Each row is a point. To make a cloud, some directions were put in groups of two or more. Within a group, all points are equally far from the middle, so they leave a hole (a ring in 2 directions, a hollow ball in 3). The other directions are filled evenly. Then the cloud was stretched, turned, moved and blurred a little. Count the holes, and give their numbers of directions, smallest first.
In the rows, 128 means zero.

Cloud, 15 rows:
[[140 163]
 [112  89]
 [110  92]
 [167 154]
 [153 162]
 [195 117]
 [101 145]
 [171  69]
 [138  71]
 [118 161]
 [125  79]
 [112 158]
 [185 139]
 [105  98]
 [178 146]]
Holes: 1 (2)

Cloud (22 x 3):
[[ 87 171 133]
 [ 93 139 113]
 [142 117 183]
 [101 186 129]
 [ 91 144 187]
 [161 111 115]
 [ 80 132 140]
 [105 128 189]
 [ 95 134 112]
 [ 98 112 129]
 [ 79 150 168]
 [168 161 179]
 [144 174 190]
 [ 91 127 177]
 [135 109 108]
 [128 185 184]
 [ 91 179 169]
 [ 90 168 179]
 [143 100 127]
 [157 120 178]
 [165 146 183]
 [169 111 131]]
Holes: 1 (3)

Cloud (31 x 4):
[[121  80 116 111]
 [ 64 163 167 163]
 [160 133  91 109]
 [ 70 148 132 173]
 [ 85 144 106 169]
 [127 114 134 159]
 [ 98 117 133  60]
 [102 114 132 140]
 [ 80 163 170 143]
 [ 86 158  98 124]
 [157  85 105 134]
 [ 74 111 108  60]
 [177 117  98 151]
 [141 181 145 119]
 [ 81 157 104 172]
 [168 114  46 120]
 [ 52 118 130 123]
 [126 138 105  71]
 [155 116  74 114]
 [101  90 122  64]
 [133 186  61 128]
 [132 112 150 121]
 [ 79 137  58 115]
 [ 66 118  92 169]
 [160 123 158 156]
 [110 131  81 141]
 [ 86 146  64  82]
 [ 96 142 129  51]
 [193 151 162 128]
 [134 159 113 108]
 [109 115 104 112]]
Holes: 0

Cloud, 53 rows:
[[133 120  91 175 132 182]
 [102  76 187  99 133 152]
 [136  86 152 142 173  87]
 [138 148 175 129 163 149]
 [102  66  79 155 127 139]
 [158 110 112 188 137 107]
 [165 141 155 121  79 135]
 [134 138 110 156 138  63]
 [142 105 169 129 175  99]
 [185 143  51 113 127 100]
 [170 156 133 155  92 161]
 [194 166 112 123 108 104]
 [ 99 108  54 136 141 141]
 [190 143 142 146 122 100]
 [118 128 143 164 186 118]
 [158  85 181 116  95 136]
 [ 84 138 124 115 135  98]
 [124  61 116 116  86 173]
 [140  69 177  96  96 162]
 [162 130  80 131  86  97]
 [ 93  75 142  88 148 140]
 [183 123 117 132 112 190]
 [120 122  65 156 155 173]
 [133 151 157 130  87 159]
 [142 112  89  94  56 144]
 [174 193 126 115  98 165]
 [177 163  96 175  99 132]
 [169 100  38 134 115 128]
 [ 94 127 144 166 152  76]
 [121 108 119 154 111  60]
 [189 140  69  94 105 198]
 [125 137 127  97  63 150]
 [197 152 115 164 189 112]
 [146  63 155 101  89 161]
 [134 121 145  88  57 131]
 [120  88  93 103  49 125]
 [151 132 117 159 199 119]
 [ 93 124  76 113  95 158]
 [165 139 122 152 198 119]
 [115 142 123 102  71 156]
 [126  70  57 130  93 140]
 [106  93  96  91 150  90]
 [154  97 158 111 104 178]
 [150 162  78  89 159 155]
 [100  77 131  80 107 172]
 [148 120  91 178 189 118]
 [149 156  87 176  93 128]
 [159 102 143 149  95 160]
 [103 125  71 115 152 110]
 [138 134 175 121  82 150]
 [178 113  41 169 151 139]
 [152 138 117 187 162  86]
 [ 60 114 128 138 105 105]]
Holes: 2 (2, 3)
